Rows are points. Two turns around zero, p and q, are shown by what they do to some points. Where does a point land after both, in the order given? Backwards means that the second turn is done in reverse. Each puzzle has new turns, and all numbers are rounded.

Turn p:
[-18  -4  -1] => [-17   6  -1]
[  2 -22 -43] => [  1  13 -47]
[22 14 22] => [ 21 -15  23]
[  4 -28 -10] => [ -6 -13 -26]
[34  8 -5] => [35 -6 -3]
[-45  32  38] => [-35  16  55]
Turn q:
[-26  17   2] => [-18  19 -16]
[-13  26 -28] => [ -6  -1 -40]
[-10 -45  35] => [-22   2  54]
[31 29 -7] => [ 38   3 -19]
[ 17 -27  -2] => [  7 -23  22]
Where do these land?
p, then q: [-10  32  12] => [10 33  9]
p, then q: [-44 -37 -17] => [-48  -5 -35]
p, then q: [19 15 -8] => [25 -2  1]
q, then p: [ 35 -10  13] => [ 20 -32   9]

Turn p:
[27 45 24 24] => [20 25 53 -7]
[ 22 -27   9  -3] => [  1 -35   8   4]
[-26 -10 -21 -13] => [-11   5 -35  -1]
[ 19  26  24 -11] => [-10   7  36 -17]
[-8  8  5  8] => [ 0 12  4  7]
[-67 -25  -7   3] => [-25  18 -50  41]
[ 34 -16 -33  -8] => [ 25 -31 -13 -28]
Turn q:
[ -5 -23  41 -24] => [  7 -33  10 -40]
[49 12 -7 23] => [ 27   1 -41  27]
[ 12 -12   6  55] => [ 36 -14  10  42]
[-28  28 -35 -37] => [-47  42   0 -16]
[  8 -20  -7  -4] => [-10 -19  -6   6]
[-23  33  13 -14] => [  3  32  13 -28]
[-12 -17 -11   0] => [-16  -9  12   8]
Where do these land?
p, then q: [-16 -25   0  -1] => [-9 -2 12 25]
q, then p: [-22   9  25  -4] => [-23  -7  21 -12]
q, then p: [ -1  21 -41 -45] => [-16  50 -37 -10]
q, then p backwards: [-11   8  21  11] => [19 15 -1 13]
q, then p: [ 40 -23  38  28] => [ 32 -57   1  -5]
q, then p backwards: [-16   0 -53 -16] => [-43   3  31 -23]
p, then q: [26 10 11 28] => [ 33 -16 -16 -10]

Turn p:
[ 37 -10 -26  21 -10  40] => [47  4 15  7 37 19]
[ 46  -2  34 -25   1  -4] => [  9  -9  48 -32 -10 -17]
[-32   8   8 -19   0  34] => [-29   2 -12 -21  15  32]
[-13  41  14  32 -14   3] => [-32  12  18  39  12   7]
[-29 -19 -12  -7 -15   7] => [  1   6 -27  -4 -12  27]
[-22 -15 -44 -10  45 -38] => [  7  -6 -64  -4  -4 -45]
[ 42  22  25 -20 -35 -26] => [  2  30  55  -9 -28 -19]
[-30  -9  13  43  24  -1] => [-17 -40 -19  35   4   6]
[  2 -15 -13 -16   5 -16] => [ 13   3 -15 -13 -13 -13]
Turn q:
[-11   8  36  25  43  22] => [-25  41  21  32  27   1]
[  2  -7 -39 -19 -15 -13] => [  6 -28 -32 -20 -12   2]
[-13 -13 -22  26  21   8] => [-22 -15 -14  21  26   1]
[-13  39  -1 -56 -50 -45] => [ 28   2 -16 -28 -84 -20]
[ 10 -19 -29  -5  -4  37] => [  3 -21 -12  -4  18  42]
[ 22 -35 -26 -16  10  10] => [ -5 -17 -16 -33  27  21]
[-15 -20  25   6  -9  -2] => [-18  -6  31  -2  -6  -4]
[ -8  20  46  15 -25  -8] => [ 14  13  43  18 -24 -19]
[26 27 10 23 28 -9] => [ 19  31  -5  16  27 -23]
Where do these land?
p, then q: [ -4 -46  19 -47  -5   1] => [ 14 -13   2 -43 -30  40]
q, then p: [ 31 -16 -47   3  15  15] => [ 29 -14 -30 -25  34 -14]
q, then p: [ 56 -23  -2  17  22  15] => [ -4 -32  -1 -34  32 -38]
q, then p: [-38  24  -1 -14 -17  10] => [ 7 21  8 27 -5 36]
q, then p backwards: [-27  15  21   9 -42   2] => [ 15 -14  31  22 -24 -29]
q, then p: [-18  18  18  -3   0   1] => [-13  12  13  21  -4   9]
q, then p: [-35  14   8   6 -22 -32] => [  5  13   4  28 -44   9]
p, then q: [ 17 -32 -17  33  36  25] => [ -8  -7  -7 -29  60   0]
p, then q: [ 18  46   2  -4  12 -37] => [ -8  11   2   9 -26 -55]

Turn p:
[  3 -26  12   5  -6  27  -7 -15] => [-12 -18  17   2 -12  28  13  -4]
[ 10  57 -10  47  20   3  -4   1] => [ 22  44  -9  52  15   9 -22   6]
[ 11  13  10 -11  17 -11  -6  -4] => [ 4 20 16 -7 11 -9 -5 -8]
[-17 -25  12 -11   1  21  -9  14] => [-23 -14  10 -16  -8  12   8  24]
[ 13 -12   1   2   0 -29   2  12] => [ 25 -10   6 -13  -3 -15 -12   1]
[-10  11  12   2  18 -55  35   0] => [ 24 -11  -2  -5  49 -38 -17  -5]
[-18  -4   6  -5 -46  -8 -22 -11] => [-24 -22   3  16 -32 -27   6  -9]
[  5  -1 -56 -14   7  22 -10 -10] => [-13  21 -39 -17 -21  28 -11 -19]
[  4 -14  13 -15 -12  30  21  13] => [ -2 -10  -1 -12  -1  13  40  14]
Turn q:
[ -4 -22  -6 -39  -2   6   5 -13] => [-17 -20  14 -26  21 -10   8  11]
[16  5 -2 10 19 24 32 12] => [18  7  1 23  0 -7 24 31]
[  4  14  17 -17   3   0 -10 -12] => [  1  15  13 -20   6  13   5  -6]
[ 24 -11   6  11  -1  14 -12  18] => [ 28  -7   1  15  17   8 -11   3]
[-13  -8  -3  19  16  31 -11  10] => [ -7  14  -9  27  19   1 -17  19]
[-17  16  -9   4 -29  14  27   9] => [ -4  -9 -23  -6 -29   8   2  31]
[  2 -16 -18  -1  -9  19  -9 -39] => [-23 -13 -23  -5  32  11  16  -5]
[ -2  15 -22   5   2 -12 -11   9] => [  6  10 -18  -4  -7 -18  -9 -11]
[ -9   7  38   8   2 -97 -11   6] => [ -1   2  46  -3 -58  -6 -16 -74]
Where do these land?
p, then q: [  1   6  23 -45  -4  -5   4   3] => [-13   3  29 -20 -29 -11  17   1]
p, then q: [ 39  -1   3  -2  15 -10 -10  14] => [ 31   7   9 -23   4  20  10  -3]
p, then q: [-23   1   8  16   8 -23  -2 -29] => [-22  11   9  21  17   3 -11 -27]
p, then q: [ 17 -23   3  22 -16   6   1  14] => [ 22 -30   0   9   9  14  -2  10]
q, then p backwards: [ -1  23 -10  13 -15  -8  -8  -8] => [  9   2 -31  -7  -6   6   1  -5]
q, then p: [-91   6  -9  15   6  31  -2  20] => [-39  10 -24  29 -32 -35 -37  58]
q, then p: [ 16 -26 -18 -33  -2   4  -2  14] => [ 12  -6  21 -41   6  -6 -15   1]
q, then p: [ 22  11   7  22   5   6  -7 -37] => [  0  10 -19  15  25  30  12 -15]
p, then q backwards: [19  4 -7 -9  4  0 27  9] => [ 28  18 -10  -7  -2   7  -3  -6]

Turn p:
[-13 -19 -44  22  -8  35 -18  12  75] => [-13  50 -51   8  12   1 -31  58 -24]
[  9 -35 -23 -10   8   2 -17 -10  24] => [-30   5 -17  30  16  -4  -4  14 -20]
[-19   0  30  13 -24  -1 -11  41  -9] => [ 30  29  20  -2 -39  -1   1  -8 -14]
[  9 -11 -11  21  55  -3   8   5 -54] => [-28 -27   6 -26   1  51  19 -36 -18]
[-22  19  16  12  -2  13  12 -19 -11] => [ 17  -1  -7 -22   1  -3 -19 -24  17]
[ 21  29 -18  13  34  -6 -12   0  18] => [ -6 -34 -21 -12  -5  21  -1  34  -1]
[ -9   2 -17  25 -20  -7  44  -8   3] => [-17  22  19 -36  16  -6 -16   7  21]
[ -3  15  55 -14  24   1  18  24  33] => [ 32 -17 -14 -30 -19 -44  20   5 -29]
[  2  21  32 -72 -45   4 -12  14 -37] => [ 61   1  30  46   3 -20  43 -24  28]
[ 47  -4   6 -16   0  -4  -9 -37 -20] => [-29 -31  -5  27  -2  -7  22 -15  33]
[-23 -17 -25   6 -21 -34  -4 -23 -22] => [-18   4  40  18  16  11 -36 -12   8]
Turn q:
[-31  -6   1 -31   2 -28  -1 -37 -12] => [ 16 -25  34  18  -3   4   6 -40  17]
[ 19 -17 -19 -23   6 -31  -1  12   5] => [-12 -31  -2  15  11  10  31  12   6]
[ 43  -3 -53   7 -11   5  19  11 -14] => [ 15   8  -4  19  30 -12  24  57   2]
[-40  16  15  44  27 -61  17 -33  48] => [-37  20  -3 -14  12  11  -3 -56  82]
[ 14  12   6 -19  22  31  16  12  17] => [ 11   3 -23 -10  20  32 -10   4 -25]
[  8  39  26 -18 -40  25 -29   9  11] => [  3 -12 -37  18 -15 -24 -45  -8 -32]
[ 10 -65   1 -22 -31  12  21  -1 -23] => [  3  -3  34   0  11 -26  49  -2 -51]
[-41   5 -20  38  16  33 -41  15  -2] => [-12  44  15   7 -51  23 -28  21   6]
[ 32   8  43  18   9  26 -11  -8 -18] => [ 28   4 -29 -44 -21 -15  -6   1 -14]
[-15  11   0   7  -1 -11   9  20 -14] => [-14  -7  17  -9   5  -3 -18  12   8]
Where do these land?
p, then q backwards: [ 31   0   9 -30  12 -29   4 -11   3] => [ 11 -17  -8 -20 -22 -38  -2  10 -15]
p, then q: [-10 -33  -4   4  19  20  18  44   2] => [ 39 -19  26  -9  21   0 -32  14  -1]
q, then p: [ -7 -21  11  22  27  42  23  15  -5] => [ 48 -14  -5   2  12   7  34 -13  17]
p, then q backwards: [-14  30 -13  13   4 -11   2 -10  40] => [ 17  39   1   9   2   7   4  26 -24]
q, then p: [ 25   3 -26 -17 -13 -26 -58 -35  35] => [-53  41   4 -28   1   6 -36  32  25]
p, then q: [-37 -12  29  14 -49  15  43  20 -15] => [ 30 -44 -42   7  14 -12 -31 -33  23]
p, then q: [ 45   9  15 -19   7  14 -21 -16  -7] => [-22  37  12   9  28  -9  27   0   8]
p, then q backwards: [-15  -8  -1  50 -38  -7  46  14 -40] => [-58 -18  20  50  31   4  19 -11 -11]
p, then q: [ 10  14 -33 -44  11  -5 -24 -38  -1] => [-20  42  -1 -25 -15  30  34  15  12]
q, then p: [  4 -16  20 -18  41  -9 -33 -26  -8] => [-22  33 -12  12  18 -31  17  -4  34]
p, then q: [-34  32  -8  25 -21  -5  -2  41  -5] => [ 15 -23 -45  -2  -6 -13 -21  14 -38]
